Each row is a point. To make a cloud, some directions were put in groups of two or more. Within a group, all points are equally far from the middle, so they leave a hole (a ring in 2 directions, a hollow ball in 3). The other directions are filled evenly. Then the cloud was stretched, turned, moved and blurred a little. Count the holes, and give their numbers of directions, smallest first.
In the rows, 128 means zero.

Cloud, 13 rows:
[[141 160]
 [128  91]
 [149 101]
 [161 145]
 [ 96 148]
 [131 162]
 [124  90]
 [ 83 129]
 [164 136]
 [ 98 150]
 [ 88 138]
 [165 132]
 [157 151]]
Holes: 1 (2)

Cloud:
[[122 162 149]
 [118 160 146]
 [107 140 168]
 [135 186 121]
 [149 179 139]
 [158 171 147]
 [181 146 162]
 [165 139  99]
 [139 162 169]
 [119 145 166]
 [118 122 143]
 [133 115 173]
 [158 150 130]
 [172 137 100]
 [133 146 129]
 [118 137 157]
 [178 148 142]
 [106 129 154]
 [117 147 110]
 [108 131 174]
 [111 133 173]]
Holes: 0

Cloud:
[[161 109 105]
 [134  92 157]
 [130 141 148]
 [125 137 102]
 [ 95 116 152]
 [121 149 148]
 [140 158 150]
 [140 169  97]
 [ 93 132 112]
 [176 110 114]
 [156 137 190]
 [120 125 111]
 [143 116  94]
 [159 100 138]
 [110 164 169]
 [ 79 141 155]
 [ 93  82 138]
 [119 161  98]
 [ 80 102 123]]
Holes: 0

Cloud, 27 rows:
[[165 141 122 167]
 [ 97 122  83 140]
 [176 112 141 156]
 [ 90 148 123 147]
 [147  89 119 122]
 [122 142 102 168]
 [130 150 113 166]
 [106  96 111  84]
 [152  93 106 123]
 [ 94 112 109  99]
 [163 103 145 167]
 [153 135 141 121]
 [131 117 107 112]
 [143  88 115 146]
 [ 97  93  94 104]
 [175  82 137 155]
 [149  72 110 102]
 [128 163 106 108]
 [142 142 121 132]
 [107 133  84 173]
 [103 127 126 123]
 [125 103 130  88]
 [158 137 113 119]
 [164 115  95 102]
 [161  91  97 112]
 [169 144  92  86]
 [107  78 123 168]]
Holes: 0

Cloud:
[[ 91 133 131 117  76 138]
 [101 130  89 119  86 125]
 [101 114 144 181 104 110]
 [161 171 110 154 133 154]
 [112 129  81 175 108 119]
 [146 125 173  98 127 145]
 [158 140 132 169 121 170]
 [ 89 121 119 107 116 101]
 [129  85 104 144  95 139]
 [114 117  97 185 107 117]
 [130 142 108 163  71 128]
 [160 147 111 100  89 114]
 [130 147 155 185 146 136]
 [163 156 105 159 118 104]
 [138 160 105  93 153 147]
 [119 148 119 127  86 179]
 [119 142 170 147  98  99]
 [120  74 137 131 114 143]
 [131 133 142  79 144 149]
 [104 141  97  98 150 158]
 [136  85 103 131 108 162]
 [168 109 116 128 151 157]
 [ 97 129 112 100 118 173]
 [103 116 123 143 166 106]
 [115 160 161 148 115  95]
 [180 134 116 108 107 159]
 [122 119  87 160 139 171]
 [153 151 122 173 124 168]
 [141 142 169  92 102 141]
 [113 118 124 185 142 164]
 [130 113 122 174  76 135]
 [154 136 146 158 164 128]
 [150 134 171 147 143 152]
 [126 180 130 129 104 101]
 [161 160 107 148  99 105]
 [113 133 109 125  70 155]
 [130 145 165 172 146 148]
 [148 130 133 155 163 101]
 [133 130  71 128 123 106]
 [167 148 112 127  85 114]
 [152 150 117 177  96 109]
 [147 117  95  80 104 150]
 [121 164 111 144 110 178]
 [166 132 106 149 123  96]
 [134 148 140 198 134 117]
 [106 130  80 133  92 122]
 [136 148 157 106 152 143]
 [ 99 110 151 169  97 112]
 [157 137 113  80  92 130]]
Holes: 3 (2, 2, 2)

Cloud:
[[177 139 121 159 111 148  98 173]
 [114 172 127 120 114 111 100 124]
 [138  84 149 102 158 125 126 139]
 [149 148 112 121 144 156 156 111]
 [ 90 141 135 112 149  93 130 155]
 [115 118 107 106 161  63 105 151]
 [ 92 137 126 103 150 111 135 149]
 [ 95 164 113 134 128 139 107 128]
 [135 146 152  65 160  93 142 105]
 [103  94 131  92  76 116 123  78]
 [126 123 151 150 148  78 110  85]
 [127 132 102  76 144  94 103 131]
 [ 95 137 154 133 132  71  72 126]
 [156 152 131 145 138 136 110 106]
 [146 105 144 149 140 124 134 132]
 [143 133 121 112 124  93 156  96]
 [145 166 124 119 143  57 120 125]
 [138 123 147  64 138 138  94  94]
 [154 120 153 139 135 166 111 120]
 [145 121 192  73 113  98 120 121]
 [113 182 142 104 119 121  96 125]
 [108 112 141 149 131 124 150 145]
 [102 175 120 109 153  85 117 104]
 [139 103 156 149 138 159 164  92]
 [121 134 108  88 187 139 117  76]
 [ 84 107 152 166 155 155  90 147]
 [138 181 124 103 126 157  86  68]
 [138 163 124  86 141 148  90 123]
 [ 89  88 163 137 133 117 126 120]
 [139 131 186 169 115 110 101 150]
 [142 119 167 111 160 125 131 150]
 [125 139 160 140 148 175 129  77]
 [156 106 110  73 131 159 135  92]
 [131 122 129 139 125 153 103 102]
 [113  82 165 109 142 188 128  87]
 [152 128  90 144 131 148 145 125]
 [162 135  94 123 149 133 145 102]
 [168 143 105  85 103 124 124  91]
 [118 105 140 120 160  78  77 116]
 [101 136 168  83 139 126 117 112]
 [112 162 153 149 163 126 132 113]
 [124 138 139 115 146 152 143 108]
 [ 85 114 144 127 130  55  93 122]
 [154 129 165 110 136  93 104 118]
 [105 145  53 118 125 104 116  93]
 [118 105 102  86 143 178 132  97]
 [124 166 143 120 143 157 135 110]
 [157  95 136 141 153 134 105 151]
 [127 170 109 150 134 146 117 156]
 [117 139 103 103 152 102  93 101]
 [161  92 109 130 141 154 126 113]
 [102 133 111 164 109  64 105 152]
 [111 149 146 105 169 112 100 143]
 [100 143 106  90  98 142 125  72]
 [125 127 112 120 192  86 123 124]
 [ 77 124 143  75 109  82 110 123]
 [ 91 174 114 108 134  79 107 122]
 [145 130  83 108 172 141 117  97]
 [131 149  75 104 136  71 103 122]
 [123 148 153 117 155 133 133  95]
 [141  98 131  98 140 123 124 113]
 [128 139 188 123 109  90 146 148]
 [102 174 112 120  98  92 128  95]
 [120 126 122 174 188 147 120 130]
 [150 142 142 123  85 105 146 130]
 [105 100 154 103 149 178 142 121]
 [117 149 174 148 134 174  92 122]
 [152 136 125  65 126 133 137 116]
 [150 104  80 118 148 146  96  95]
 [151 178 110  40 124 134 110 116]
 [121 122 175 164 134  73 115 139]]
Holes: 0

Cloud:
[[141 157 112  85 111 125 148 121 156]
 [141 113 163 179 139 161 145 135  89]
 [107  98 106 133 157 130 104  98 147]
 [144  97 102 160 112 129 139 149 185]
 [120  95 128 181 164 141  92 144 143]
 [126 174  89 145 141 124 123 146 162]
 [140 136 113 101  89 117 139 111 184]
 [135  77  97 152 154 155 176 126 162]
 [152  72 101 135 186 118 111 150 107]
 [130 184 120 127 153 126 141 116  99]
 [123 126  93 107 122 132 127 114 170]
 [144 116 177 136 123 116 134 129 134]
 [157 136 139 183 125 132 128 118 160]
 [144 153 122 168 127 152 185 139 160]
 [150 124 110 158 124 153 105 135 115]
 [113 115 120 144 168 133 195 110 160]
 [126 132 149 179 143 107 149 155 161]
 [ 91 151 173 159 129 152 167  97 180]
 [139 175 118 134 111 116  83 139 159]
 [140 115 101 105 154 120 149 114 190]
 [141 146 136 134 142 102 104  83 179]
 [134 146 134  93 124 119  93 132 118]
 [117 130  91 117 163 139 136  98 152]
 [114  89 133 151 110 118  85 128 103]
 [118 100 143 148 137 121 152 106 174]
 [102 150 136  99 164 111 124 143 140]
 [130 122 118 144 112 169 104 124 104]
 [120  83  97 147 105 133 168 150  96]
 [114 155 145  97 186 127 143 139 115]
 [ 94  91 158 158 161 149 105  93 134]
 [150  91 120 156  92 165 142 137 166]
 [134 137  83 108 134 118 183 102 171]
 [158 155 115 159 110 136 181 150 131]
 [123 156 180 143 183 141 130 128 104]
 [138 150 122 129 156 143 196 107 172]
 [146 156 163 113 140 153 123 161 139]
 [155 164  89 138 140 106 131 127 108]
 [162 123  92 126  89  99 157 128 116]
 [140 115 100 143 155 102 153 171 166]
 [134 115 118 142 150 121 168 120 188]
 [111 144  77 161 157 131 170 166 148]
 [159 166 112 119 118 116 103 174 138]
 [128  91 114 153 116 147  91 161 179]
 [116 148  91 142 174  98 131 148  95]
 [158 100  64 177 128  99 112 118 151]
 [116 139 155 131 185 126 110 157 144]
 [134 108 127 134 117 177 122 171  94]
 [136 114 156 136 145 149 160  89  92]
 [151 105  99 134 119 115  96 140  89]
 [138 141 123  90  97 129 154 130 130]
 [152 107 117 170 162 110 119 103 172]
 [104 166 138 127 143  84  78 149 148]
 [156 124 139 126 109 146 126 141 188]
 [155 152 113 159 160 143 137 145  98]
 [149  99  75 189 128 113 164 131 158]
 [110  97 125 116 100 112 121 124 182]
 [104  75 150 157 171 164 100  98 142]
 [117  85  89 108 123 111 101 152 131]
 [155 107 134  82 137 146 143 130 129]
 [133 126  94 137 126 134 183 173  93]
 [163 116 113 148 173 136 133 143  88]
 [120  96 112 190 165 158 109 134 138]
 [138 116 103 148 161 150 125 141 166]
 [113 156 141 124 175 168 153 110 166]
 [117 129 120 172 150 113  83 169 144]
 [138  91 118 125 128 169 191  81 144]
 [165 158 146 166 124 124 152 135 138]
 [124 101 147 141  98 149 144  79 173]
 [124  80 148 154 155 180 105  80 146]
 [127 166 144 130 108 137 177  95 147]
 [115  63 133 148 141 163 157 123 158]
 [122 102 119 170 190 136 114 139 138]
 [119 126 118 204 149 134 112 134 147]
 [143 121 120 135 159 119 119  76 161]
 [163 158 121 127  95 122 141 174 151]
 [127 121 139 138 109 128  90 131  93]
 [147  99  94  91 112 142 162  98 152]
 [ 98 164 139 162 107 116 152 111 180]
 [169  80 128 137 117 136 145  82 151]
 [123 164 107 189 135 137 147 112 133]
 [134 141 133 123 106 112  91 198 137]
 [134  75  81 161 161 162 122 140 143]
 [142 111 122 142 145 162 200  93 151]
 [107 136 127 151 126 120  85 184 156]
 [101 121 146 166 160 125 157  90 149]
 [103 147 124 187 155 116 106 156 125]
 [161 130 108  73 159 120 133 116 131]
 [163 108 130 109 109 129 159  96 157]
 [148 134 130 111 128  90 104 112 113]
 [160 121 102  93 142 134 181 106 155]
 [112 103  70 147 147 152 129 118 131]
 [117 121 136 171 127 144 121 141  74]
 [ 88 156 134 169 100 136 153 142 170]
 [122  96 142 140  64 152 136 148 103]
 [155  96 159 106 107 141 129 150 139]
 [117  87 137 154 144 145 164 119 166]
 [129 160 104 106 112 125 160 116 174]
 [113  73 120 155 155 167 121 167 117]
 [132 170  86 125 129 144 162 144 138]
 [160 135  90  87 155 107 120  99 149]
 [149 142 142 110 150 130 175 154 128]
 [152 128 122 167 103 156 169 137 146]
 [158 106 138 159 130 144 155  92 153]
 [160 103 113  79 149 126 111 108 118]]
Holes: 3 (2, 2, 2)

Cloud:
[[176 118 136 103 130 153 117 121 162]
 [104 165 118 109 106  89 119 143 175]
 [106 180 100 107 157 105 174 139 158]
 [112 106 132 159 173 158 139 173 138]
 [113 127 107 134 102 124 142 169 192]
 [108 145 171 147 149 154 145 152 127]
 [ 90 139 108 118 143 108 119 181 133]
 [127 170 128 161  98  98 117 119 124]
 [118 163 113 144 140 168 131 130 101]
 [111 134 112 103 151  72 144 112 193]
 [ 92 163 136 134 121 147 128 144 202]
 [127 162 155 167 141 117 128 137 120]
 [126 107  93 142 127  97 135  95 156]
 [111 179 127 131 117 123 144  88 167]
 [170 166 142 118 122 128 157 167 149]
 [ 90 141 185  90 138 114 123 145 149]
 [140 106 126 138 194 136 138 171 136]
 [ 98 150 118  91 113  79 172 178 140]
 [156 153 105 129 164 144 175 127 136]
 [ 95 131  88 137 132  99 133 141 121]
 [113 137 144 142  91 109 189 150 160]
 [122 127 107 158 105 137  94 115 188]
 [ 90 172 144 142 153 144 151 155 122]
 [138 136 182 115 106  94 130 125 149]
 [177 118 137 126 158 142  89 151 174]
 [139 108 152 172 145 148 103 162 138]
 [139 159 104 137 134 127 116 120 202]
 [109 131 122 177 133 100 128  94 159]
 [ 94 117  93 107 166 128 142 198 161]
 [162 130 136  90 107 128 137 134 163]
 [144 150 136 134 163 116  94 149 108]
 [152 125 134 155 124 116 161 111 119]
 [102 106 109 112 159 134 125 143 104]
 [104 120 151  70 169 106 147 116 165]
 [ 81 141 108 110 116 124 134  97 116]
 [144 131 148 106 103 138 173 132 169]
 [108 138 125 131  90  90 167 159 129]
 [ 97 134 116 131 148  63 146 115 161]
 [154 138 124 134 160 179 131 116 119]
 [126 141 105  64 131 111 179 163 172]
 [164 120 103 112 174 117 171 153 136]
 [ 63 118 141 157 134 115 117 116 152]
 [148 123 127 139 115  63 118 136 167]
 [ 96 123 191 111 130 110 156 107 143]
 [141 148  96 103  99 116 123 109 181]
 [200 120  84 146 175 143 110 153 137]
 [127 159 137 138 150 116  81 143 117]
 [156 123 132 171 149 148 105 186 153]
 [115  99 111 135 105 140 124 169 166]
 [110 135 108 158  96 109 124 158 138]
 [104 111 117 137 111 134 112 143 195]
 [151 119  85 145 176 157  84 133 152]
 [170 147 127 113  99 138 169 146 161]
 [ 90 160 116 108 154 137 116 126 198]
 [105 153  98  89 148  88 173 138 172]
 [126 108 153 128 134 124 181 145 119]
 [123 153 148 121 129 153  94 124 113]
 [166 100 123 102 136 142 138 133 179]
 [ 93  93 151 140 128 136 105  98 133]
 [156 133 141 104 180 108 137 173 170]
 [125 133  96 134 133 125  91 181 129]
 [ 74 147 107 146 130 135 176 149 132]
 [ 82 148 109 140 154  97 116  96 141]
 [135 166 145 152 114 120 144 144 199]
 [142 155 111 154 157 154 123 103 108]
 [184 143 129 164 107 117 111 139 167]
 [152 118 138 100 133 164 156 125 153]
 [131 100 142 100 127 105 117 170 173]
 [117 145 109 100  86 118 159 111 103]
 [126 128 116 178 168 131 111 128 129]
 [137 141 138 163 136 173  99 128 175]
 [169 132 158 118 104 131 122 138 133]
 [174 122 118 160 167  95  90 123 128]
 [179 148 142 169 103 109 106 128 125]
 [104 125 156 109 139 175 140 158 184]
 [145  97 115 103 127 120 123  78 170]
 [119 118 119 104 116 108  74 142 161]
 [145 158 121 132 154 182 121 134 161]
 [105 105 121 133 105 128 176 147 180]
 [109 130 112 136 130 174 120 119 102]
 [ 93 153 134 167 119 107 161 121 149]
 [ 80 134 132 143  92 117 159 146 148]
 [137 162  73 124 162 119 146 175 163]
 [108 111 134 161 169 126 102 166 144]
 [142 110 118 123 187 172 139 189 180]
 [157 113 119  86 119 153 136 152 165]
 [ 95 144 117 143 142  79 160 115 145]
 [100 152 106  87 107 144 184 146 180]
 [121 131  90 174 123 132 122 159 117]
 [137 139  58 143 158 137 117 130 135]
 [150 172  88 133 156 160 134 119 118]
 [109 108  98 149 119 134 126 164 173]
 [145 125  98  87 148  98 160 126 152]
 [111 128 152  96  91  97 117 138 153]
 [103 112 141 117  99 103 130 164 134]]
Holes: 2 (3, 4)

Cloud, 87 rows:
[[135 126 138 102  88 111 182  61 118]
 [145 107 125 117  47 146 105 129 127]
 [141 102 150 134 125 114  68 142 150]
 [146 100 126  97  99  82 161 101 127]
 [132  98 125 129  52 148 114 138 131]
 [117 151 146 100 152 169 137  96 154]
 [ 89 155 138 129 107 160 137 101 112]
 [130 132  88  83 109 132 148 100 123]
 [141  74 127  88  86 146 114 114 164]
 [129 114 122 138 120 182 102 164 103]
 [127 116 151 144 105 149 171 148 159]
 [ 86 158 174 104 117 128 160 113 112]
 [143 136 155 158  63  96  98 130 109]
 [126 102 155 100  79 120 156 128 158]
 [149 132 163 161 131 117 169 141  74]
 [118 165 105 133 157 150 122 187  96]
 [127  99 118 108  99 106 166 141 149]
 [ 97 157 145 117 122  84 144 105 108]
 [127 102 136 161 142 117  69 126 123]
 [142 120 140 157  90 126 100 196  99]
 [106 117 154 152 103 129 189 116  91]
 [142 134 120 123 180 148 152 183 117]
 [113 120 127  94 171 160 144 185 133]
 [116 128 163 158 125 157 176 141  94]
 [134  97 140 113  47 134 123 109 152]
 [106 129 133  70  99 157 119 120 157]
 [141 145 185 122 155 135 100 151  83]
 [115 164 130 171 113 163 118 191 131]
 [120 131 103 152 109 106 135 127  75]
 [ 97 104 149 100 108 130  80 102 135]
 [133  91 110  93 126 111 126  95 181]
 [114 168 145 104  98 126  99 133 134]
 [142 124 191 143  75 124 115 122 124]
 [108 154 128 157 124 134 147 152 167]
 [ 84 106 171 118 144 119 134 156 106]
 [161 170 150 137  94 105 135 141  93]
 [122 115 106 121  97 164 145 173 132]
 [117  87 137  85  90  92 123 113 109]
 [126 178 151 129 102 155 138 110 114]
 [127 116 107 110 167 145 179 148 148]
 [109 103 150 145 109 154 133 108  85]
 [158 115 101 123 119 177 120 154 153]
 [163 128 131 142  68 113 101 167 113]
 [159 156 184 141  95 117 121 120  92]
 [ 92 133  91 126 159 125 111 145 157]
 [152 169 141 132 109 104 112 145 133]
 [153 142 135  99 109  87 143 110  88]
 [141 163 133 155 102 120 168 111  93]
 [157 117 152 179 122 116 112 133 131]
 [ 92  85 134 104 123 110 160  79 101]
 [149 139 127  92 137 161 101 145  92]
 [ 97 170 152 111 133 168 134 140 140]
 [133 142 161 109 126 184 140 109 128]
 [116 137 112 162 118 141 165 117 158]
 [155  81 142 119  93 138 130 100 171]
 [144 154 114 143  79 152  90 176 123]
 [146  96 142  89 142 124 113 152 161]
 [145 138 175 120 107 164 146 137  81]
 [136 158 165 131  89 105 105 165 105]
 [ 94 112 164 122 138 149  84 150 126]
 [107  83  96  97 122 109 116 109 154]
 [151 136 137 150 135 169 164 157 134]
 [158 110 142 108 108 179 110 162 118]
 [159 121 165  91 157 139 116 153  94]
 [119  84 148 108 119  98  95 129 140]
 [175 136 115 128 148 146 115 122 120]
 [121 121 132 106  94 105  93 155  86]
 [165 155 113 125  92 134 100 169 124]
 [114 117 165 107 146  84 185 114 106]
 [144 136 141 125 170 142  86 117 156]
 [170  85 141  94 138 124 137  99 121]
 [ 88 120 141 119 173 126 127 160  73]
 [165 144 130 129  73 147  74 128 140]
 [126 101 150 143 183 111 111 154 103]
 [ 94 142 159 142 113 155 177 151 135]
 [140 151 129 115 138 135 110 115  72]
 [185 101 147  98 112 128 128 104 116]
 [104 112 152 117 108 183 130 130 116]
 [ 95 131 119  90 122 127 112 162  99]
 [157 107 165 136 102 111  73 135  87]
 [125 108 169 129 118 129  89  77 125]
 [112 110 102 120 162 145 101 182 109]
 [167 124 118 105 134 142 162 152 143]
 [150 141 125 150 104 126 110 118 177]
 [123 155 149 165 148 151 157 142 148]
 [ 88 138 129 117 132 140 200 102 117]
 [127 127 138 153 171 103 151 179 102]]
Holes: 2 (3, 6)
